Every row gives one point. Each copy is the shape, with its points in the same order, stretched, turned, moved and blurred by noise. Say if it was mirrored as well.

Shape (7 x 2)
[[ 0.27  3.17]
 [ 0.79  2.86]
 [-0.96 -0.93]
 [-0.52 -0.68]
 [-0.39  0.91]
 [ 1.21  0.02]
 [-2.75 -1.28]]
Copy 1 (7 x 2)
[[ 3.82  0.47]
 [ 3.65  0.29]
 [-0.13  1.99]
 [ 0.14  1.45]
 [ 1.44  1.25]
 [-0.13 -0.64]
 [ 0.09  3.69]]
Copy 1 is: only turned
Copy 2 (7 x 2)
[[-1.20 -3.16]
 [-0.61 -3.35]
 [ 0.09  1.09]
 [ 0.33  0.54]
 [-0.47 -0.86]
 [ 1.51 -1.63]
 [-1.38  3.14]]
Copy 2 is: mirrored

Shape (7 x 3)
[[ 0.12  1.91 -1.17]
 [ 1.34  2.05  4.11]
 [-1.58  1.71 -1.61]
 [-1.20 -1.18  0.25]
 [ 0.30  0.98  1.39]
 [-1.32  1.52  0.27]
 [-1.33 -1.08  0.64]]
Copy 1 (7 x 3)
[[-1.87  0.02 -1.35]
 [ 2.81  0.49 -2.90]
 [-2.05 -1.45 -2.22]
 [ 0.44 -2.13 -0.04]
 [ 0.71 -0.34 -1.45]
 [-0.26 -1.49 -2.77]
 [ 0.78 -2.38 -0.40]]
Copy 1 is: mirrored
Copy 2 (7 x 3)
[[-0.88  2.28 -1.67]
 [ 4.85  3.82  2.12]
 [-2.72  1.47 -0.66]
 [-1.31 -0.65  1.64]
 [ 1.28  2.08  0.63]
 [-1.07  1.94  1.01]
 [-0.96 -0.61  2.23]]
Copy 2 is: only turned

Shape (9 x 4)
[[ 0.79  0.22  0.59 -1.06]
 [ 1.25  0.47 -2.18 -0.38]
 [-0.83 -0.80 -1.64 -2.47]
 [ 0.19 -0.16  1.45  0.84]
 [ 2.71  0.65  1.06 -1.79]
 [ 2.85 -4.08 -0.60  1.09]
 [-1.01  0.01  2.54  0.20]
 [-1.69 -0.11 -1.42 -1.03]
 [-1.14 -2.36 -1.04 -3.01]]
Copy 1 (9 x 4)
[[-0.39 -0.48 -0.45  0.67]
 [ 1.47  1.03  0.54 -0.74]
 [-0.19  2.18 -1.06 -0.51]
 [-1.45 -2.02 -0.45  0.00]
 [ 0.64 -0.77 -0.74  1.86]
 [ 0.05 -1.57 -4.75 -1.96]
 [-2.64 -2.17 -0.27  0.34]
 [-0.74  1.52  0.26 -0.99]
 [-1.22  2.18 -2.88 -0.73]]
Copy 1 is: mirrored
Copy 2 (9 x 4)
[[-0.58  0.32  0.23 -2.30]
 [-2.89  2.38 -0.94 -0.04]
 [-0.99  3.12  2.91 -1.78]
 [ 1.53 -1.33 -0.49 -0.78]
 [-1.52  0.90 -1.57 -3.82]
 [ 2.57  4.40 -4.15  0.94]
 [ 2.62 -2.46  0.99 -1.93]
 [-0.50  1.33  2.93 -0.40]
 [ 1.02  3.97  3.39 -2.10]]
Copy 2 is: mirrored
Copy 3 (9 x 4)
[[-0.06 -0.20 -1.06 -0.37]
 [-1.98  1.10 -0.57 -0.86]
 [ 0.04  2.13 -0.12 -2.01]
 [ 0.30 -1.24  0.48  0.19]
 [-0.73 -0.88 -2.78 -0.41]
 [-1.98 -2.74  1.71 -3.65]
 [ 1.80 -1.13  0.48  0.26]
 [ 0.24  2.07  0.81 -1.06]
 [ 0.75  1.54  0.35 -3.43]]
Copy 3 is: only turned
Copy 4 (9 x 4)
[[-0.62  0.21  2.17 -0.67]
 [ 1.82  2.36  0.28  0.38]
 [-0.32  1.49  2.10  2.52]
 [-0.69 -1.42  0.82 -0.20]
 [ 0.10  0.60  3.44 -2.16]
 [ 3.65 -0.93  3.47  2.14]
 [-1.63 -2.54  0.61 -0.76]
 [-0.68  1.16 -0.11  2.33]
 [-1.18  0.28  3.16  3.36]]
Copy 4 is: mirrored

Shape (12 x 6)
[[ 3.34  0.52  0.60 -1.32 -1.09 -1.04]
 [-0.87 -5.85 -0.29 -1.72 -0.26  0.04]
 [-1.34  2.74  0.96  0.24 -0.53  0.05]
 [-1.10  2.38  1.49 -0.04 -1.17 -1.47]
 [-0.45  1.64 -1.43  2.36 -0.57 -0.47]
 [-1.11  2.47  0.56 -1.72  0.45  1.61]
 [ 1.33 -2.32 -1.82 -0.84  1.41 -0.27]
 [-0.94  0.97  1.58 -1.67  1.05 -1.44]
 [-0.66  1.92  0.67  1.60 -1.35 -0.31]
 [-0.09  0.87  0.14  0.10  0.19  0.71]
 [ 0.25  2.50  1.59  4.32 -0.21 -0.04]
 [-1.01  1.39  1.93 -1.59 -0.79 -1.28]]
Copy 1 (12 x 6)
[[-1.37  1.43  0.67  2.23 -3.73  2.37]
 [-1.13 -3.11 -0.02 -5.44 -2.51  3.71]
 [-1.17 -1.24  0.02  2.51 -0.38 -3.56]
 [-3.51 -0.88  0.38  2.59 -0.46 -2.59]
 [ 0.12  0.69  0.58  0.53  2.39 -1.35]
 [ 0.81 -2.62 -1.71  2.58 -2.06 -3.45]
 [ 1.54 -1.10 -0.90 -0.82 -0.50  3.94]
 [-2.27 -2.83 -0.61  3.28 -1.43 -0.43]
 [-1.45  0.23  1.42  1.05  0.09 -2.54]
 [ 0.66 -1.35  0.16  0.95 -1.17 -0.91]
 [ 0.22  1.14  3.59  1.95  0.57 -2.32]
 [-3.50 -1.83 -0.21  2.40 -2.16 -1.73]]
Copy 1 is: only turned
Copy 2 (12 x 6)
[[ 2.54 -2.72  0.09  1.68  0.62 -1.39]
 [-2.86 -2.52 -0.63 -1.81 -0.29  0.73]
 [-0.04  0.32 -1.30  2.18  1.47 -1.38]
 [-0.67 -0.64 -0.04  3.69  1.40 -0.66]
 [-0.42  0.84 -2.70  0.96 -0.21  0.61]
 [ 0.51  0.48 -1.27  0.69  1.38 -3.26]
 [ 0.35 -0.75 -1.21 -1.77 -1.48 -0.96]
 [-0.29 -0.47  1.20  2.29  0.72 -1.98]
 [-0.06 -0.20 -1.39  2.06  1.30  0.35]
 [ 0.52 -0.04 -1.32 -0.04  0.82 -0.95]
 [ 2.08  0.61 -0.89  1.00  2.69  1.25]
 [-0.81 -1.51  0.49  3.51  1.65 -1.55]]
Copy 2 is: mirrored
Copy 3 (12 x 6)
[[-2.21  1.43  1.79 -1.08  0.88  3.27]
 [ 0.42  3.70  0.88 -4.78 -4.66 -1.53]
 [ 1.62 -1.62 -1.16  2.21  0.64  0.86]
 [ 1.58 -0.14 -1.36  0.93  1.79  2.24]
 [-0.34 -2.28 -1.44  0.07  1.75 -1.18]
 [ 1.79 -1.63  1.22  3.62 -0.97 -0.24]
 [-1.03  0.09  2.81 -2.82 -1.23 -1.12]
 [ 2.34 -0.34  1.49  0.21  0.52  2.25]
 [ 0.37 -1.49 -2.46  0.72  0.55  0.76]
 [ 0.40 -1.57 -0.25  0.72 -0.75  0.18]
 [-0.39 -4.69 -4.01  0.28  0.34  2.04]
 [ 1.83  0.82  0.17  0.74  0.43  2.47]]
Copy 3 is: only turned

Shape (14 x 8)
[[ 0.53 -1.12 -0.66 -0.14  1.19 -1.44 -2.53 -1.03]
 [-1.70 -0.44 -1.59 -0.14  0.44 -1.71  0.92 -2.51]
 [ 1.17 -3.31 -0.86  0.14  0.87  3.52  1.07 -0.46]
 [ 1.25  1.51 -0.76  6.43 -1.91 -1.18  1.20 -1.14]
 [ 0.71  0.67 -1.54 -0.96  1.41 -1.92 -0.93  0.15]
 [ 0.23  0.34  2.09  0.83  1.05 -1.34 -2.74  0.09]
 [ 1.23 -0.83 -1.83 -1.00 -0.60 -0.05  0.88 -3.79]
 [ 0.33 -0.17 -0.92 -1.10 -1.14 -1.72 -0.62 -1.96]
 [ 0.62  1.95  4.57 -1.11 -2.88  0.37 -0.94 -1.03]
 [-0.35  1.60  0.29 -1.17  0.61 -0.10 -3.09 -0.40]
 [-1.92  1.73  0.59  0.19  1.54 -0.26  0.62  0.11]
 [ 1.28  2.01 -1.40  1.66  1.40 -0.73 -0.07 -0.23]
 [ 0.29  0.53 -0.84 -1.14 -1.62  0.02  0.84 -0.77]
 [ 0.88  0.29 -1.15 -0.39  0.15 -1.12  1.21 -1.96]]
Copy 1 (14 x 8)
[[-1.74  2.13 -0.43 -2.27  0.78 -1.05 -0.70 -0.68]
 [-2.05  0.76 -2.29 -1.29 -1.11 -1.53  0.78 -3.85]
 [-3.14 -0.92 -2.58  2.43 -3.42  1.10 -2.74  0.71]
 [ 0.14  6.09  5.59  2.41 -2.22  2.19  4.12 -3.73]
 [ 0.51  1.30 -0.92 -3.09 -0.34 -0.92 -0.60  0.13]
 [-0.55  0.89  2.70 -1.30  2.38 -0.34  2.07 -0.20]
 [-2.42  1.04 -0.70 -0.62 -3.14 -1.77 -3.78 -3.12]
 [-0.61  1.26 -0.75 -1.16  0.07 -1.61 -1.99 -2.58]
 [ 0.89 -2.92  4.36  1.75  1.72 -0.62 -0.30 -1.66]
 [-0.84 -0.59  1.10 -3.35  2.08  0.39 -0.08 -0.48]
 [-0.27 -1.76 -0.18 -1.84 -0.78  0.08  3.07 -1.29]
 [ 0.12  2.34  2.36 -2.49 -2.17  0.50  1.07 -0.20]
 [ 0.58 -0.30 -0.78  0.34 -1.25  0.12 -1.61 -2.00]
 [-0.60  0.84 -0.21 -0.60 -2.53 -1.44 -1.14 -1.97]]
Copy 1 is: mirrored
Copy 2 (14 x 8)
[[-1.92 -0.03 -0.66  1.27  1.79  1.18  2.14 -2.29]
 [-0.06  1.67  0.20  2.26 -1.55 -0.19  1.81 -1.91]
 [-1.22 -2.54  1.06 -0.41 -1.97 -3.56 -1.65 -1.30]
 [ 3.99 -3.19  3.17  0.42  1.67 -0.59  3.83 -4.19]
 [-0.23  0.71 -1.03  1.32  1.91  0.37  2.71  0.81]
 [-1.61 -1.22  0.50  0.02  2.55  2.84  1.38 -2.09]
 [-1.25  2.34  1.47  3.01 -0.19 -2.92  0.47 -1.88]
 [-0.12  2.29  0.38  1.88  1.53 -1.58  0.87 -1.74]
 [-0.35  1.01  4.11 -0.51  3.00  0.16 -2.77 -1.54]
 [-2.52  1.00  0.78 -1.03  2.43  1.34  1.73 -0.16]
 [ 0.16 -0.53  0.69 -0.34 -0.77  2.11  1.47  0.35]
 [ 0.25 -0.85  1.18  0.64  1.78  0.71  3.64 -0.02]
 [ 1.20  1.40  1.27  0.69  0.65 -2.56 -0.06 -0.24]
 [ 0.09  1.21  0.78  2.49  0.07 -1.39  1.19 -0.80]]
Copy 2 is: only turned

Shape (15 x 9)
[[ 0.27 -1.09  0.16 -1.44  0.67  1.31 -0.81 -0.74 -0.14]
 [ 0.28  3.08  2.51 -1.36 -1.30 -0.88  0.40  2.89  1.57]
 [-0.54  1.51 -0.96 -2.49  1.82  1.67 -3.60 -0.99  1.31]
 [-1.53 -1.91 -0.30  1.38  0.42  0.52  1.37  0.06 -0.64]
 [-0.04  2.54  2.64 -0.73 -2.55 -0.76  0.53  2.66  2.13]
 [ 0.81  1.35  1.14 -2.78 -0.03 -0.29 -0.50  0.22 -0.79]
 [-2.61  0.05 -1.08  0.91 -0.58  0.39 -0.36 -2.79 -1.81]
 [ 0.65 -0.69 -0.02  0.85  1.28  1.89 -3.59 -2.51 -1.87]
 [-0.71  2.21  2.70 -1.94 -0.70  0.55 -0.78  1.30  0.37]
 [-0.15  0.01 -1.58  0.36  0.10 -0.68 -1.86  0.41 -1.10]
 [ 0.68 -0.04 -0.34 -0.68  1.83 -0.38 -2.89 -2.12  0.80]
 [-1.95 -0.46 -0.07  1.23 -1.58 -2.61  2.72 -1.14 -1.48]
 [-2.33  0.44 -0.69  1.97 -0.21 -1.63  3.18  1.00 -2.94]
 [ 2.13  2.15  0.68 -0.39  1.95  2.07 -0.56 -0.84  1.18]
 [-3.70 -0.53  1.43  2.21  0.50 -3.19  2.45  0.55 -2.15]]
Copy 1 (15 x 9)
[[-1.62  1.29  1.49 -1.18 -0.51  1.45  0.47  0.31 -0.36]
 [ 0.47 -4.26 -1.80 -1.02 -1.72 -3.70 -1.59 -0.79 -0.82]
 [ 0.80  0.91  1.12 -2.96 -1.00  1.48  3.76  1.77  0.70]
 [ 0.28  0.92  3.00  2.29  0.61  1.26 -1.54  0.03 -1.72]
 [ 0.57 -3.81 -2.24  0.07 -2.20 -3.69 -3.02 -0.25 -0.79]
 [-1.66 -1.27 -1.15 -2.25 -0.39 -0.20  0.93 -0.66  0.46]
 [ 1.48  2.06 -0.52  2.28  1.43  2.97  0.34 -0.24  0.97]
 [-0.96  1.44  1.11  1.47 -1.72  2.74  3.26 -1.21 -0.31]
 [-0.74 -2.26 -2.54 -0.57 -0.71 -1.22 -0.39  0.35 -1.22]
 [ 0.69 -0.69  1.37  1.55 -0.62 -0.46  1.17 -0.64  1.61]
 [ 0.27  0.17  2.19 -1.02 -2.13  3.14  3.44  0.04  1.28]
 [ 0.92 -0.99  0.06  3.13  1.65  1.50 -2.27 -1.57  1.24]
 [ 1.77 -1.67  0.43  3.60  3.43 -0.69 -2.33 -1.96 -0.99]
 [ 0.70 -0.08  1.56 -4.18 -1.83  0.09  1.59 -2.15 -3.00]
 [ 1.55 -3.14  0.59  5.80  3.05  2.39 -2.17 -0.83 -1.29]]
Copy 1 is: only turned
Copy 2 (15 x 9)
[[ 0.29 -2.24 -1.34 -0.01  0.11 -0.47 -0.14  0.78  1.59]
 [ 2.50  0.77  1.61  2.60 -3.70  2.91 -2.09  2.79 -1.23]
 [-0.62 -2.66 -0.11 -1.90  0.80  4.19  0.47 -0.34  3.28]
 [-1.00 -0.98 -2.02  0.31  2.10 -3.02 -1.78  0.00  0.35]
 [ 3.69  0.78  1.28  3.04 -3.11  2.94 -2.28  2.16 -2.12]
 [ 1.06 -1.32  1.05  0.80 -2.67  1.02 -0.14  1.46  1.04]
 [ 0.21 -0.92 -0.68 -2.20  3.20 -0.83 -0.12 -2.30  1.22]
 [-0.82 -0.89 -2.87 -1.81  1.85 -0.51  1.71 -0.27  3.62]
 [ 2.25 -0.20  0.50  0.78 -2.78  1.44 -1.89  2.13  0.50]
 [-1.50 -0.99 -0.43  0.80  1.14  0.90  0.35 -1.84  2.80]
 [-0.46 -1.29 -0.62 -1.12  2.63  2.24  1.95  0.80  2.61]
 [ 1.29  0.56  0.95  0.54  2.07 -2.45 -1.16 -0.53 -1.59]
 [-1.88  0.85  0.22  0.57  0.99 -3.89 -2.23 -1.47 -0.91]
 [ 0.04 -0.64 -1.20 -1.10 -0.31  1.91  1.11  2.45 -1.02]
 [-0.80  1.85  0.46  0.14  2.62 -4.46 -3.20  0.57  0.35]]
Copy 2 is: only turned
